Each row is a point. The window is the flat piece filled in between its corners: a triangle in 3 columns, a solid with four corners in 4, and so on. A path goes straight from each point to the next, and from the last back to the first. List the points from which the path goes on through the window.

Window (4 x 4):
-12 -18 47 -19
62 -4 43 -30
-71 -2 -76 -29
-34 18 38 32
Path:
(1): -20 41 30 -56
(2): 29 -64 15 -19
(3): 31 -60 53 36
(4): -9 -1 38 -35
(5): -29 25 81 -49
(6): 28 -7 40 49
(7): 61 -31 38 1
(8): 35 41 39 -74
(9): -19 18 3 -20
(10): 10 -70 -47 -13
(11): 25 -10 66 48
(12): 0 15 77 -51
(13): -12 16 30 -59
(14): 3 -28 42 3
(15): -2 -46 49 12
(16): 25 30 55 -18
Through the window after points: 3, 7, 9, 13

Window (6 x 6):
21 15 29 17 79 -61
2 -2 7 -57 68 -48
59 -3 -75 -6 -5 -2
-40 -59 -7 -36 41 39
-54 15 66 -39 -67 11
87 -46 25 29 -30 29
Path:
(1): 15 56 63 -13 57 -23
(2): 8 -77 -39 32 61 -64
(3): 16 -45 -30 -43 -21 -39
(4): -4 1 33 -21 -10 37
(5): -12 6 35 -57 45 43
(6): -18 -42 -2 -7 33 -11
(7): 12 -22 -3 0 -13 -13
(8): 31 32 39 17 9 73
Through the window after points: 1, 5

Window, 9 rows:
-46 -57 17 15 57 -17 17 46 40
-28 -16 -14 -14 -8 48 -46 -74 -19
-2 2 47 44 -14 7 -35 37 -62
-34 -1 2 8 -52 42 7 -1 12
-2 -21 70 42 100 -49 77 -26 19
18 22 -83 -47 -2 12 -31 60 93
-3 -47 -47 45 -42 -12 -19 -75 -6
44 -75 -92 -22 -52 74 -16 -71 14
38 -30 7 -34 -76 6 -66 -46 21
Path:
(1): -8 -29 11 -14 18 -27 30 8 17
(2): 11 -24 -5 92 9 44 -26 10 57
(3): 27 -52 -32 35 -10 43 -14 -38 36
(4): 14 -39 -31 -31 -21 19 -1 -40 5
(5): -19 10 -76 -51 -14 -32 10 -44 -23
(6): 1 -59 35 63 22 69 -29 54 55
(7): -6 -4 -2 21 3 39 -19 2 47
(8): -7 -4 -45 -41 -17 -10 6 12 23
Through the window after points: 3, 7

Window:
-5 -38 -45 11 -2 48 55 59 -38 7 41
-12 22 9 -23 35 24 57 67 -23 -39 46
-45 1 2 57 -69 -22 -82 -45 17 -17 -44
-28 24 -58 6 -23 27 -89 -39 6 -21 -10
-10 1 -39 15 -50 -60 -23 -100 54 94 61
-4 -9 -32 -26 -37 14 2 43 58 53 -27
-26 -4 -18 -1 16 -2 -27 34 -19 67 -19
15 -55 -38 -38 37 -23 51 42 -2 2 -1
-85 -28 -33 29 -14 -29 -57 -48 79 35 11
-11 -55 12 -20 -33 -1 -43 -84 55 92 35
25 -10 -21 10 -20 -4 -53 46 -19 -16 103
Path:
(1): 62 -1 -69 27 32 11 -22 14 18 45 34
(2): -11 -21 -30 53 12 3 5 -3 18 28 23
(3): -29 -45 -24 -74 -54 29 -11 25 -10 23 45
(4): -26 -47 -32 -79 -48 -17 47 -11 -23 21 -4
(5): -1 -11 -24 17 0 0 -35 8 42 28 9
(6): 42 29 -47 38 20 -9 14 13 44 -14 68
(7): -70 -88 4 -46 -40 53 10 33 -67 52 -1
(8): -75 -35 10 -51 -36 -10 4 3 3 -3 38
Through the window after points: 2, 4, 6
